Every row gives one point. The points of each table are mixes of a few directions, plus a little noise. Count the directions of each table, and those that both share. Where both have some left over, give the other angles between the two spaces (their principal angles), to ten degrees, smallest first.
(in the rows, 128 means zero)

First (6 x 2)
[[ 83 138]
 [120 130]
 [228 106]
 [129 127]
 [121 129]
 [ 86 138]]
Second (5 x 2)
[[142 135]
 [102 115]
 [ 55  90]
 [170 150]
 [170 150]]
Directions: first 1, second 1, shared 0; angles 40

First (8 x 4)
[[157  92 160 104]
 [ 83 154 151 130]
 [ 82 163 129 141]
 [145 146  45 163]
 [105 142 139 130]
 [215  65 111 110]
 [114 138 130 131]
 [120 123 159 116]]
Second (8 x 4)
[[107 148 127 132]
 [120 249 164  70]
 [139 101 127 113]
 [129 121 123 137]
 [104 104 113 142]
 [173 101 129 156]
 [107 137 116 168]
 [148  66 123 107]]
Directions: first 2, second 3, shared 1; angles 60

First (10 x 8)
[[132 127 120 113 130 127 126 123]
 [121 127 131 142 133 134 108 137]
 [108 124 154 197 132 141  97 160]
 [100 123 168 231 130 144  88 175]
 [135 126  72  43 165 131  68 106]
 [147 132  92  44 133 116 144  92]
 [129 130 173 186  89 120 202 138]
 [142 131 123  93 114 116 173 107]
 [140 131 132 112 110 117 177 114]
 [125 127 114 117 143 132  98 129]]
Second (9 x 8)
[[ 89  94 100 176 113 122 144 115]
 [ 48 131  69 203 150 165 168  95]
 [124 105 150 114 114 131 120 138]
 [188 139 125   7 203 136 142 150]
 [142 148 127 140 121 117 119 125]
 [123 141 175 132 100 145 103 137]
 [135 128 133 139 113 118 119 127]
 [131 113 133 159  90 103 115 128]
 [173 152 136  83 147 119 119 137]]
Directions: first 2, second 4, shared 0; angles 40, 80

First (11 x 11)
[[230 135 151  48 121 156 120  75 134 219 142]
 [ 33 121 107 203 135 102 135 177 122  43 115]
 [ 82 125 118 164 131 115 131 152 125  87 122]
 [104 126 123 147 130 121 130 140 127 107 125]
 [187 132 141  82 124 144 124  97 131 180 136]
 [159 130 135 104 126 137 126 112 130 155 132]
 [ 94 126 120 155 131 118 131 146 126  97 123]
 [ 73 124 116 172 132 113 132 157 125  79 121]
 [ 33 121 107 203 135 102 135 177 122  43 115]
 [213 134 147  61 122 152 122  83 133 205 139]
 [200 133 144  71 123 148 123  91 132 192 138]]
Second (8 x 11)
[[159 132 129  88 122 150 198 201 186 105 103]
 [105 165 104 169 192 198 102 119 122 131 157]
 [ 93 102 165  55 135 154 125 207 124 126 129]
 [148 153 100 161 145 126 158  95 127 123 129]
 [130  95 101 143 167  83 125  21  28  98 131]
 [ 83 142 163 128  95  94  86 133 108 184 153]
 [144 131 125 145 111 145 111 138 170 127 120]
 [164 104 137 136  58  75 119 110 160 130 103]]
Directions: first 1, second 5, shared 0; angles 80

First (9 x 14)
[[169 174 153  86  59 143  90  99 159 145  78  94 121 112]
 [120 117 120 140 147 126 140 135 115 120 136 143 130 133]
 [105 108 123 144 147 113 139 143 132 131 159 124 133 132]
 [149 144 126 120 122 146 126 115 109 115  98 145 124 126]
 [166 161 137 103  96 152 111 103 120 122  78 132 122 120]
 [168 161 132 104 104 158 116 103 108 115  73 145 121 122]
 [ 38  48 108 189 205  70 171 186 144 141 249 118 142 148]
 [161 157 134 106 102 150 115 107 117 120  82 135 122 122]
 [ 77  84 119 160 165  92 147 162 146 139 198 114 136 138]]
Second (9 x 14)
[[125 156  56 210 111 140 164 153 165  79 168 147 174 103]
 [106 176 156  90 133  92 135  48  97 185 159 142  64 135]
 [125 145  78 149 140 185 123 113 146 147 142 172  88 142]
 [132 111 171 125 108  60 143 159 117  87 118  75 196 103]
 [133 108 156 103 131 121 115 135 118 132 107 112 129 133]
 [134 116 115 148 123 134 132 156 140 103 123 122 157 121]
 [145  85 126 118 139 174 100 165 137 124  89 128 129 144]
 [117 142 180  63 141 105 112  67  92 190 125 129  63 147]
 [135 114 114 146 125 141 128 156 141 106 121 125 152 124]]
Directions: first 2, second 3, shared 0; angles 70, 70

First (9 x 20)
[[ 81 120 110 239 111  87 160 145 141 144 115 175 204  50 217 175 126  61
   95 145]
 [179 136 148   7 147 173  93 110 114 111 142  77  45 213  31  77 131 202
  164 109]
 [153 132 138  69 137 150 111 119 121 120 135 103  87 170  80 103 129 164
  146 119]
 [133 129 130 116 130 132 125 126 127 126 129 123 120 136 118 123 128 135
  132 126]
 [112 125 122 165 123 114 139 134 133 133 124 144 153 102 158 143 127 106
  117 134]
 [135 129 131 111 130 134 123 125 126 126 130 121 116 140 115 121 128 138
  133 125]
 [146 131 135  86 134 144 116 122 123 122 133 110  99 158  94 110 129 154
  141 122]
 [108 125 120 176 121 110 142 135 134 135 122 149 161  94 167 148 127  99
  114 135]
 [104 124 119 184 119 107 144 136 135 136 121 152 166  89 173 152 127  94
  111 137]]
Second (10 x 20)
[[147 132 135  84 135 145 116 122 122 122 133 109  99 159  92 109 128 154
  140 122]
 [164 135 142  42 141 160 103 114 119 116 139  91  68 189  59  92 131 180
  153 115]
 [132 129 130 119 129 130 126 127 126 128 128 124 121 134 121 125 129 134
  131 126]
 [174 135 146  21 144 168  97 112 116 113 141  83  55 203  43  84 131 194
  160 111]
 [ 83 121 111 235 112  88 159 144 141 144 115 173 201  52 215 173 126  62
   96 144]
 [134 130 130 116 129 133 124 126 126 126 130 123 120 135 119 124 128 135
  132 127]
 [ 98 124 116 198 117 102 148 138 136 139 120 158 176  80 183 159 127  85
  107 139]
 [134 128 130 113 129 133 125 126 126 127 130 122 119 137 118 121 129 136
  131 125]
 [121 126 126 143 125 123 133 129 129 130 127 134 139 118 141 135 128 119
  125 132]
 [ 96 122 116 205 116  99 150 139 137 139 118 160 180  75 191 161 126  81
  105 138]]
Directions: first 1, second 1, shared 1

First (9 x 32)
[[118 127 136 112 114 137 135 124 106 151 124 111 161 165 123 128 136 106
  147 135 110 125 126 121 144 140 136 142 112 139 147 100]
 [ 97 159 128 129  62 118 122 121  99 166 129 114 179 136 113 148 128 107
  136 126 135 110 111  96 152 145 102 130 116 126 135 103]
 [122 153 120 133 102 131 120 128 137 123 140 156 111  98 121 131 136 166
  103 103 148 130 113 148 130 121 118 100 124 126 106 170]
 [107 145 137 102  85 148 134 120  98 164 131 122 170 170 114 129 148 121
  141 120 111 125 112 135 158 143 137 129  96 146 144 114]
 [124 131 137  98 120 159 138 124 116 141 133 137 138 165 120 116 153 143
  132 116 107 138 119 162 145 132 154 122  99 150 137 138]
 [145 120 126 124 158 142 130 132 150 103 134 153  88 115 133 114 137 164
  111 115 128 143 130 165 116 113 146 111 128 132 115 167]
 [144 100 124 152 171  99 126 134 142 108 115 105 116 111 144 132  99  95
  139 156 133 122 151  91 104 124 117 152 161 109 132  98]
 [145 100 143  90 171 168 147 128 125 125 126 131 120 184 132 100 154 135
  143 129  88 149 135 175 133 127 179 136 103 156 147 130]
 [150 118  99 212 168  49 100 142 180  71 120 123  70   7 153 155  62 116
  100 150 192 109 154  57  70 105  63 131 212  67  90 132]]
Second (9 x 32)
[[ 87 180 120 144  34 105 112 120 101 167 135 123 178 107 108 160 123 118
  121 116 157 102 102  87 153 144  80 116 122 116 121 117]
 [119 155 129 106  95 160 129 124 126 136 144 164 120 132 114 120 159 180
  107  92 128 140 105 180 146 124 142  94  97 146 115 179]
 [159  84 133 124 203 133 139 135 147  98 118 120  97 141 147 109 122 118
  140 148 108 141 154 139 105 118 156 147 142 130 137 119]
 [111 164 127 109  77 155 126 122 121 143 145 162 130 128 110 127 157 177
  106  91 134 135 100 170 151 127 133  93  97 144 113 176]
 [140 114 131 121 155 139 133 130 137 116 127 134 111 135 133 116 133 137
  128 128 118 138 134 147 122 122 145 128 126 134 129 137]
 [133 100 125 163 156  79 123 132 126 124 106  76 149 118 145 146  83  53
  157 177 133 106 156  48 108 136  98 174 169 100 145  53]
 [140  95 127 152 170  93 127 133 132 117 109  87 135 125 145 135  93  70
  152 169 127 116 156  72 106 131 114 167 162 108 144  71]
 [124 129 126 137 122 115 125 128 125 132 124 117 138 123 129 135 119 112
  133 136 133 121 130 107 127 132 116 136 136 121 130 112]
 [138 132 133  97 139 173 137 127 139 117 142 169  95 143 123 104 163 188
  109  96 114 153 116 203 135 116 167  97  99 153 117 187]]
Directions: first 3, second 2, shared 2

First (11 x 32)
[[178 109  84 117 107 124  86 153 104 103 131 122 100 150 147 115 159  84
  134 119 109  62 113 183 107  93 100 181  92  76 110 140]
 [111 142 138 144 111 142 140 153 106 131 148 126 129 174 126 102 119 105
  157 125 139 106 153 123 116 143 132 162 154 113 120 111]
 [100 113 104 174 124 131 157 182  96 171 126 117 102 119 126 102 121  85
  192 123 128 101 139 115 129 126 164 173 130 115 148 116]
 [158 166 184  58 127 131  91  41 178  57 144 146 185 166 126 161 129 200
   29 139 138 179 126 136 123 146  71  54 146 152  91 135]
 [139 118 110 130 121 126 119 144 116 128 128 124 114 132 135 120 137 107
  141 124 122 104 124 145 122 117 124 151 114 109 126 130]
 [ 56 143 146 189 123 146 192 179  96 182 140 121 123 146 110  92  92 100
  205 127 151 131 170  76 130 163 181 162 181 138 151  95]
 [ 96 103 106 168 145 121 162 162 116 181 107 120 102  74 122 126 121 111
  171 125 124 131 124 104 143 121 172 137 120 140 160 128]
 [ 88 125 130 164 136 130 168 154 116 168 122 123 120 109 119 117 108 119
  168 129 135 139 142  96 137 141 165 135 145 143 150 115]
 [181 124 148  50 161 103  77  24 204  75 103 144 161  71 132 200 149 217
    7 138 113 198  81 143 147 113  83  19  87 170 116 167]
 [153 162 162  86 107 140  98  90 140  69 155 138 163 197 132 128 130 150
   80 132 137 128 140 148 110 141  80 117 149 117  90 122]
 [144  97  97 129 146 110 121 129 137 145 102 125 108  72 133 146 143 128
  123 125 112 130 101 136 140 105 138 117  89 132 144 145]]
Second (11 x 32)
[[138 171 164  74  97 150 104  59 159  63 161 121 140 147 135 155 164 174
  111 164 167 102 185 171  73 143  91  98 175 153 122 116]
 [ 82 143 167 161 124 141 191 123 114 167 112 120 119  81 139 136 160 129
  168 130 149 163 171 119 130 136 150 150 162 155 157 116]
 [ 69 125  99 160 123 141 162 152 129 166 143 100  85  78 108 127 117 127
  228 168 167  68 187 112  88 147 195 122 169 168 190 100]
 [157  84  66 155 143 106 100 205  96 151 119 137 118 168 120  86  82  68
  127  92  80 103  57 112 164 106 137 167  68  69 104 143]
 [128 146 170 120 137 128 136 109 134 120 125 146 167 159 126 128 111 146
   79 111 121 189 112 104 156 142 108 111 135 130 102 131]
 [179 106  71  96 139 110  48 152 143  87 153 141 145 205 102 106  58 122
   81 122  97  83  63 118 134 126 113  94  85  91  89 140]
 [127 117 121 145 121 129 147 137 109 148 109 118 100  85 148 133 173 106
  158 124 127 118 141 155 124 107 132 167 118 122 145 132]
 [126 144 154 126 120 135 137 119 122 121 131 132 140 146 135 125 138 128
  119 122 132 144 139 131 129 133 114 140 142 125 117 124]
 [129 117  77 138 104 137 111 165 110 126 151 106  85 134 126 110 136  92
  197 148 141  29 157 159  82 120 147 165 133 110 147 114]
 [158 119 139 108 159 107 102 115 147 115 114 156 173 159 118 130  85 149
   40 100  92 197  57  94 180 128 104  84  91 118  89 151]
 [116 137 179 125 142 126 170  73 144 145  89 131 135  47 150 172 184 165
  100 126 134 210 139 134 149 119 119 109 131 167 146 141]]
Directions: first 3, second 5, shared 3
